Each row of a before or after table is a point. The points were changed in one or more steps. Then noise was added and the rows were shuffled. The steps act on how far a point lies along the listed directions, d1 being the first. Write out the steps. A step turns or swaps two directions, mirrors them in a line or flattens them onto one, adds a multiple of one to another, or multiplies one. Angles are multiples of 10 degrees, from the lower direction toward the higher: turns from -170 to 170, lines from 10 to 170 but not 90. Use the fewest steps. Two steps may share a direction if one is a turn and the other turns, adds or multiplies; they go together, in the order done. Otherwise the lowest direction goes first.
(in the rows, 128 means zero)

Directions:
(1): [127 186]
(2): [ 70 127]
Before, 14 rows:
[[134 122]
 [ 86 106]
 [131 153]
 [106  84]
 [128 127]
 [153  84]
 [180 106]
 [ 90 108]
 [ 41 196]
 [138  82]
 [176 185]
 [152  50]
 [ 64  74]
 [111 115]]
After:
[[173 151]
 [209 107]
 [141 147]
 [128 128]
 [149 173]
 [132 123]
 [149  77]
 [147 167]
 [180 192]
 [104 122]
 [ 73  79]
 [177 120]
 [ 58 213]
 [173 104]]
Steps: swap d1 and d2

Directions:
(1): [135 178 112 189 183 114  69 144]
(2): [173  58 163 116 148 137  63 105]
(3): [146 150 158 178  78  99 131  51]
(4): [117 130 184 163  72 163 106 192]
Before, 14 rows:
[[ 75 171  74  99 158 133 185 179]
 [128 101 169  75 117 149 138 172]
 [104 146 112 136 141 103 158  94]
 [126 121  71 102 159 112 173  83]
 [119 167  59 125 202 125 107 144]
 [114 151 109 132  97  70 204  26]
 [129 118 138 102 138 102 103  69]
 [114 180 118 110  87 143 156 161]
 [159  86 115  62 178 108 135  91]
 [142 140  97  99 150  98 143 123]
 [ 87 180  79 122 149 131 150 163]
 [110 249  65 163 161 118 131 195]
 [119 208  92 176 169  79 111 100]
 [ 92 137 159 143  93 158 138 152]]
After (14 x 8):
[[114 207 105 186 155  87 104 115]
 [141 143 110 107 136 109 141 140]
 [112 152 130 145  75  85 194  53]
 [133 100 157  68 128 140 139 159]
 [115 170  75 136 184 133 100 161]
 [ 88 182  81 125 146 135 148 166]
 [154  87 136  76 153 122 126 119]
 [116 181 110 101  96 137 159 151]
 [ 99 136 143 132 112 147 144 131]
 [101 147 125 144 130 111 153 108]
 [ 73 172  81 102 151 138 183 187]
 [111 249  64 161 162 117 134 194]
 [129 119 149 109 125 110  98  86]
 [121 122  99 121 133 124 166 112]]
Steps: multiply d4 by 0.4

Directions:
(1): [116  79  70 160 165  67 116 138 147  91  93 142 151 215]
(2): [131  31 137 135 138 163 164  79 184 119 103  82 158  82]
(3): [113 185  86 124 125  98 245 151 129 119  88  95 142 108]
Before:
[[105 140 158 116 148 129   7 128  71 150 181 186 115 165]
 [138 116 182 106  68 214 157  71 137 160 142  99 145  29]
 [154  83 128 114 122 150 234 116 167 139  79  61 158  55]
 [142  90 175 112 125 208  69  74 145 162 143 113 125  92]
 [118 135 119 114 121 102 162 149 107 116 125 125 111 144]
 [131 169  84 127 115  86  67 157 101 138 146 135  89 191]
 [128 177 127 137 137 122 117 145 124 143 120 140 118 136]
 [134  70 170 128 144 227 122  86 133 143 159 151 134 129]
 [122 161  67 155 137  72  73 144  91 101 120 158 109 201]]
After:
[[130  33 101 156 138 148 130  67 167 101  95  86 145 104]
 [134  41  86 141 131 124 111  99 174 120 109  82 133 147]
 [134 172 146 112 125 152  31 128  93 160 156 166 100 171]
 [125 117 114 151 152 119 130 126 158 126  95 124 141 143]
 [156 244 133  92  94 113 182 187  76 164 127 123 107  94]
 [128 153 155 121 132 194  91 126  83 149 181 189 107 175]
 [125 235 117 121  85 104  83 161  56 139 153 190 114 188]
 [117 106 122 119 126 106 167 133 126 110 120 112 121 130]
 [102  26 133 142 176 129  33  87 130 122 140 153 155 172]]
Steps: turn d1 and d2 by 120 degrees

Directions:
(1): [ 85 115 171 196  65 166  56 121 116  82 103  67  96  84 118  74 174 105
 121 117 143 181 145 179]
(2): [205 166 153 178 163 144 137 164 208 150  42 171 120  99  80 132 129  99
 114  73 186 132 140 126]
(3): [151 190 162 145  98 111 125  72 143 191 140  56 185 169 163 113 183 132
 103  52  96  66 129 125]
(4): [ 11 164 158 116 176 163 195 121 196 141 134 116 167 160  97 108 135 109
 178 126 118 187 159 120]
(5): [167  94 164  66 106 198 120  91 199 114 188  96 137 113  51 190 130 168
 100 151 137 108 136 179]
Before:
[[143 149 140  96 167 143 206 107 184 155 133 153 150 149 105 156 103 129
  138 120 126 106 131 131]
 [102 124 116 134 126 110 127 149 114 112 121 144 130 122 138 136 135 109
  132 146 132 161 126 123]
 [205 119 120  94 144 118 144 103 164 157 153 123 149 141 114 185 135 166
  117 105 125  51 107 116]
 [119 119  82 149 145 129 126 141  79 108 100 164 105  99 137 127 107 117
  158 167 147 157 128 115]
 [108 119 116 172 119 121 123 155  94 102  84 153  75 110 156 100 107 111
  144 125 139 186 124 130]
 [109 110  79 144 135  81 118 129  79 115 115 161  90 112 151 108 106 125
  155 156 120 144 108 109]
 [ 85 149 123 149 127  88 111 140  98 116  79 116 114 115 172  82 132  94
  157 125 136 167 133 125]
 [154 114 134  63 130 125 143 121 146 138 190 121 129 149 122 168 118 165
  118 125 125  85  98 138]
 [153 134 111 108 108  92 145 108  90 152 137 128 130 159 151 143 111 143
  108 141 112  95 110 131]
 [ 73 114 112 114 112 109  97 146  89 106 134 123 109 112 153 103 129 122
  141 172 133 167 118 143]
 [108 118 101  97 141  97 129 124  72 123 134 152 112 142 166 136 106 143
  147 146 125 110 115 107]
 [134 145 119  80 133 129 155 114 133 154 163 120 154 167 121 169 124 151
  124 135 111  83 128 120]
 [143 163 117  90 173 145 185 113 169 189 146 159 164 170 115 166 117 151
  124 112 102  92 137  95]]
After, 13 rows:
[[117  89 126  26 105 125 136  94 113 125 247  91 132 163 134 172 118 189
  119 157  95  78  90 148]
 [ 84 115 105  22 130 155 174  65 118 163 249 107 175 189 131 185 119 194
  128 173  51  81 127 115]
 [ 87 126  60 173 146  48 121 146  41 120  89 174  86 121 189  78 108 107
  171 148 113 154 104  87]
 [113 166 130 175 144  88 115 158 123 126  38 135 112 105 160  76 131  76
  156 100 159 170 135 119]
 [ 85 140 105 156 131  86 103 173  87 123  77 150 101 106 170  80 128  97
  147 142 152 178 118 122]
 [119 153 108 226 142  90 131 191  91 119  18 188  67 104 175  70 106  76
  152  90 158 198 124 102]
 [ 98 138 107 156 137  90 132 163 103 116  97 155 127 125 157 118 135  97
  138 134 135 167 125 108]
 [131 108 111  75  90 103 140  81  74 138 184 102 136 166 152 155 114 163
  108 170  92  89 106 147]
 [ 99 110 113  31 106 140 148  82 103 136 236  84 158 178 124 185 125 180
  123 177  78  75 124 138]
 [ 94 119 126  54 142 140 199  77 136 138 196 120 160 167 129 159 105 154
  143 160  89 100 125 140]
 [ 98 140  58 191 159  84 131 167  34 115  59 187  99 107 186  87 107  91
  174 150 144 170 124  82]
 [166  75 116  30 108 138 133  59 140 136 243  76 161 154 117 210 135 208
  114 157  86  39 100 141]
 [ 72 112  85  91 135  79 126 120  27 119 151 144 113 156 200 121 107 144
  158 160 102 114 110  96]]
Steps: add 1.5 times d1 to d2; add 1.5 times d3 to d5

Directions:
(1): [133  53 160 154  60  91  97 164 101 172 156  74  77 121 177 170 164  96
 162  83 101 118  59  43 112 116  85 147 116 138 155 137 174 180 150  65
 187 174 175 134 133 148 122 105 158 128 194 117  97  66 170 121 145 121
 119 148  86 126 179 123 119 190 142  76]
(2): [169  88  87 139 119 140  52  92 118  85 115 246  50  99  85 106 162 215
 118 158 113  98 118 162 138 159 123  67 182 110 112 153 173 155 208 106
 144 133 147 142 163 171 110  76 162 138 141  99 131 127  97 130 117 148
  42 105 128  77  92 157 109 150 145 142]
(3): [190 183 233 134 120 114 164 109 154 167 113 122 164 197 195  93 163 189
 105 173 134 115 135 153 175 144 103 175  86 109  79 157  98 101 195 143
 194 139 197 152 166 143 108 146 166 132 119 163 100  59 120 123  78 194
 130 149 174 124  95  83 123 128 106 121]
(4): [135 126 105 144  92 119 160  73  97 118 165 114  46 249 185 176 102 161
 124 153 111 125 193 161  55  89 107  84 166  76 122  51 121 112 102  90
 144 164 118  88 125 105 148 157 131 138 150 109 156 105  41  60 141  88
 154 169 163 145 100 150 112 128 131  97]
Before:
[[109 131 133 116 168 124 136 170 150 154 104  91 217  45  84 125 144  25
  123  91 142 149 105  90 179 137 160 192  85 186 177 164 109 131  92 174
   93  77 104 128  99 131 133 115  99 106 109 134 123 162 171 184 137 120
  141 130  82 117 179 111 136 117 126 140]
 [141 142 144 137 111 131 160  82 118 137 145 122  61 237 162 170 138 169
  138 168 118 122 190 166  98 110 138  89 137  77  78  90  99 129 149 130
  148 164 128  99 123  99 121 145 134 141 135 130 123  92  52  75 118 127
  143 158 161 131 110 127 118 128 126  98]
 [134 126 131 146  79 106 156  92 103 153 165  76  91 212 193 151 119 120
  123 118 113 107 140 110  97  74  89 100 112  97 122  89 144 139 105  83
  165 184 141 104 135 103 128 141 121 117 153 120 144  86  71  93 121  98
  169 169 138 153 135 134 107 158 111  87]
 [112 180 147  63 187 146 163 150 156 123 101 110 243 108 103  79  88  83
  100 156 156 145 171 169 144 137 168 164  95 136 108 132  75  88  87 206
   96  84  95 136 117  98 137 130  87 118  72 165 133 180 124 131 122 131
  155 106 133 138 125 133 161  96 118 187]
 [131 141 124 100 162 133 104 165 134 126 104 142 168  82  79 100 145 116
  127 123 139 140 117 114 169 156 142 127 108 148 135 149 120 124 139 148
   96 104 125 144 138 135 141 125 111 137 100 130 129 154 149 159 112 142
  102  83 103 127 128 124 148 110 108 160]
 [191 151  92 121 123 145 123  71 124  66 122 245  44 182 124 107 137 244
  102 186 140 102 179 196 138 131 122  59 146  98 103 107 151 109 195 135
  142 135 124 117 177 168 129  90 123 142 115 103 169 118  52 104 108 146
   58 146 171  90  64 181 123 119 117 149]
 [134 185 197 132 140 109 153 175 154 167 128 102 218 100 154 108 119 102
  141 136 134 162 101 117 181 144 117 170  81 146 146 145  84 109 140 175
  150 107 136 141 129 146 137 123 118 130 103 149 116  97 185 156  88 159
  137 127 123 138 150  94 148 130 117 131]
 [189 129 129 152 106 137 103  83 118 108 111 208  35 196 159 112 164 246
  118 180 120 108 157 179 113 148 101  84 176  93  80 124 140 121 196  80
  203 157 170 166 169 143 110 106 184 141 160 118  98  87  66  83  91 162
   58 134 169 106  84 145 103 120 106 143]]
After, 8 rows:
[[110 124  85  98 158 135 100 161 120 111 117 139 140  84  67 120 124 102
  136 112 134 145 129 115 139 140 147 103 128 143 150 122 128 129 113 135
   79 108 102 127 127 125 152 124  99 137 107 114 145 173 133 146 131 111
  108  86  95 135 129 142 146 111 116 157]
 [165 168 202 134 124 128 164  99 142 157 124 126 113 213 166 133 166 180
  129 178 129 117 161 162 154 137 135 129 104  93  59 140  89 122 192 154
  166 154 163 128 140 116 104 139 147 135 119 156  98  73  88 105  86 172
  131 146 166 122 106  98 122 128 117 110]
 [196 137 157 143 124 140  91 115 141 119  87 213  85 140 136  82 185 238
  117 175 129 107 121 167 161 172 108 116 148 118  76 173 139 127 220 102
  205 143 188 193 179 159  98  94 188 135 147 133  77  88 109 119  77 193
   41 117 157  98  93 125 109 120 100 160]
 [156 151 186 144  86 100 164 100 125 174 147  79 136 205 203 120 143 140
  114 129 119 104 125 110 142  94  85 134  83 106 102 125 132 134 141 102
  192 178 175 130 151 116 115 140 135 116 141 142 125  60  95 111  95 138
  163 164 146 144 128 104 111 159 103  95]
 [105 160 149 126 147 113 131 192 147 150 128 105 209  55 116 119 107  70
  155 110 136 169  91 100 168 141 129 155  98 158 171 139 101 125 111 171
  117  93 104 135 109 142 143 111 101 125 104 135 125 131 199 166 108 131
  134 113  96 138 170 113 152 132 129 141]
 [ 84 107  77 121 154 128 134 153 123 131 127  88 167  67  80 161 119  11
  132  84 132 156 131  94 126 115 163 152 119 169 193 119 118 137  50 149
   71  90  66  99  84 116 151 118  86 108 123 109 147 181 139 158 162  73
  152 137  76 128 179 140 132 115 137 127]
 [ 98 167 118  65 186 149 158 148 148 112 109 110 224 102  94  96  77  71
  107 146 151 147 178 164 125 129 173 148 109 134 118 118  83  94  67 199
   79  85  79 126 104  89 143 129  78 116  73 157 143 196 118 126 136 110
  157 103 126 140 131 145 163  96 125 186]
 [202 165 126 118 134 144 120  86 140  80 107 246  81 158 123  85 156 247
   99 189 144 100 160 190 174 149 123  85 123 107  92 141 145 109 221 153
  153 125 145 134 188 180 118  85 131 138 105 117 154 109  82 126  89 177
   51 138 174  81  64 161 128 118 107 158]]
Steps: turn d3 and d4 by -50 degrees

Directions:
(1): [188 129  75 170 173 107 107 194 191 107 133  96 112 124 130 112  71 214
 116 153 161 136 108  92 114 107  96  98  74 238 153  76 162 178  36 183
  60 129 137 115 139 139 165 116 132 166 159 153 100 190 175  58  70 136
 153 117 129 147  95  87 137  81 169 186]
(2): [ 95 137  32 137  68 161 157 134 218 145 105  91  91 202 166  94 123 164
 150 161  57 132 157  73  34 125 173 122 124 149 213 151 128  70 209 122
 142 145 141 110 140 208  96 131 156 140 168  38 152 124 143 178 121  95
 121 169 141 144 167 152 120  76 148 147]
Before, 8 rows:
[[122 135 189 111 109 129 148  85  61 123 123 146 138 101 127 142 158  92
  140 109 155 135 141 161 156 156 134 155 160  77  95 136 126 101 149 117
  167 115 119 153 127 103 115 135 111 107  93 145 132 117 113 132 163 129
  105 112 139 111 123 131 121 150 117  87]
 [180 131 162 147 180 100  87 176 113  82 137 131 152  92 102 124 100 150
  105 107 199 107  85 142 172 124  85 101 126 172  72  89 138 203  16 141
   82 113 103 117 138  85 136 115 102 144 114 190  92 161 141  53 100 157
  155 114 117 145  80  93 147 156 145 132]
 [169 122 142 134 204  87  90 157 118 102 160 115 143  84 140 142  99 139
  115 119 228 149  81 130 181 112  83  97  93 188  96  57 134 174  25 166
   73 121 128 129 135  94 180 123  98 143 134 197  92 195 156  41  83 144
  141  94 133 153  95  77 142 145 151 158]
 [176 155 104 190 190 119 126 187 174  62 147 100 109 113 113 134  56 213
  109 144 180 122 107 122 124 112  69 108  63 242 137  69 150 197  38 181
   53 125 149 110 160 120 162 123 140 186 137 185  79 202 155  67  71 159
  150  90 130 159  72  86 133  72 168 193]
 [140 132 161  95 132 105 153 144  91 126 139 135 137  92  97 140 137 128
  143 115 143 143 114 142 137 120 124 131 117 128  99 150 112 148 126 132
  115 131 130 155 119 141 125 124 135 116 113 147 119 137 139  91 138 130
  121 116 124 116 131 104 119 146 105 123]
 [ 93 133  44 140  76 150 159 142 201 127  95  86  93 198 176 100 121 148
  131 162  62 113 138  88  12 134 186 126 132 142 201 143 107  82 230 122
  156 154 144 112 150 186  89 140 147 146 161  38 149 114 144 201 125  94
  132 190 119 150 189 171 128  68 145 132]
 [162 106 195 127 179 114 109 112  51 120 161 142 145  67 100 152 138 107
  107 101 174 154 103 162 186 130 104 127 119 135  66 105 139 141  75 151
  112 115 133 128 141  94 166 108 115  90 113 180 126 129 138  85 141 164
  126 111 119 112  90 115 144 145  90 110]
 [117 117 150 113  80 130 143  94  93 139 132 140 129 129 117 148 137  81
  137 128 131 129 144 129 132 121 146 137 145  90 121 128 118 110 154 101
  148 123 116 136 129 124 101 140 127 105  99 123 122 112  83 183 141 113
  112 152 119 116 157 154 147 181  94 105]]
After (8 x 64):
[[109 140 111 125  77 151 169 104 134 130 105 113 108 153 150 114 143 132
  155 138 110 139 160 117  84 150 162 149 148 109 159 144 128  70 197 121
  165 130 128 137 140 165  98 135 131 122 127  87 139 126 130 155 151 106
  102 139 151 126 148 142 114 105 136 110]
 [101 110 170 104 106 149 141  68  58 143 144 142 137 113 121 145 177  66
  126 103 106 153 132 155 139 149 155 144 158  73  97 155 110  66 191 104
  171 124 132 128 142 137 122 115 128  73 118 108 163  89 111 165 182 138
  102 145 132 103 136 158 130 144  74  81]
 [105 130 211  98 127 127 115 102  54 111 125 162 170 104 112 142 170  49
  121  86 148 100 114 171 176 145 123 134 185  46  53 147  95 136 132  74
  161 114  96 125 127  81  94 127  95 102  79 150 121  84  91 141 169 142
  129 133 121 125 127 144 132 205 100  70]
 [183 123  67 179 174  97 111 209 193  89 123  85 108 131 148 109  66 211
   99 159 160 120  93 100  74 115 112 101  72 240 156  66 143 185  57 189
   67 140 137 116 149 129 159 122 127 177 161 141  99 179 177  82  71 133
  168 142 112 161 119 102 151  64 173 180]
 [127 123  85 132  69 137 147 122 160 135 125 110 103 164 132 126 116 135
  142 151 110 134 152  88  81 108 150 122 120 146 171 120 134 105 153 123
  123 133 126 124 144 162 100 140 141 124 131  92 116 134 112 173 114 104
  118 167 123 127 164 148 150 139 121 142]
 [ 93 119 217  75 151 108 116  73  32 124 158 158 168  83 134 167 174  26
  131  86 191 139 101 179 204 141 121 135 162  44  58 120  88 116 137  95
  157 118 115 146 117  72 138 136  89  95  91 167 127 117  95 124 154 134
  110 101 132 125 137 127 133 209  98  82]
 [120 137 149  86 103 119 164 133 101 143 133 133 129 112 109 135 146 122
  148 122 116 144 128 138 114 122 141 140 129 109 117 167 105 123 169 118
  130 135 131 153 122 159 110 124 138 112 117 121 130 127 136 121 153 121
  114 128 125 119 149 121 118 146 102 118]
 [133 146 251 134 182 118 132  98  24  77 159 175 153  53  81 181 132  75
  110  85 194 110 108 206 221 137  71 149 132  88  36 111 112 183  84 118
  124 107 126 141 136  41 144 136 111 132  63 230  96 131  87 110 151 176
  125  66 122 122  79 119 124 173  98 104]]
Steps: turn d1 and d2 by -90 degrees
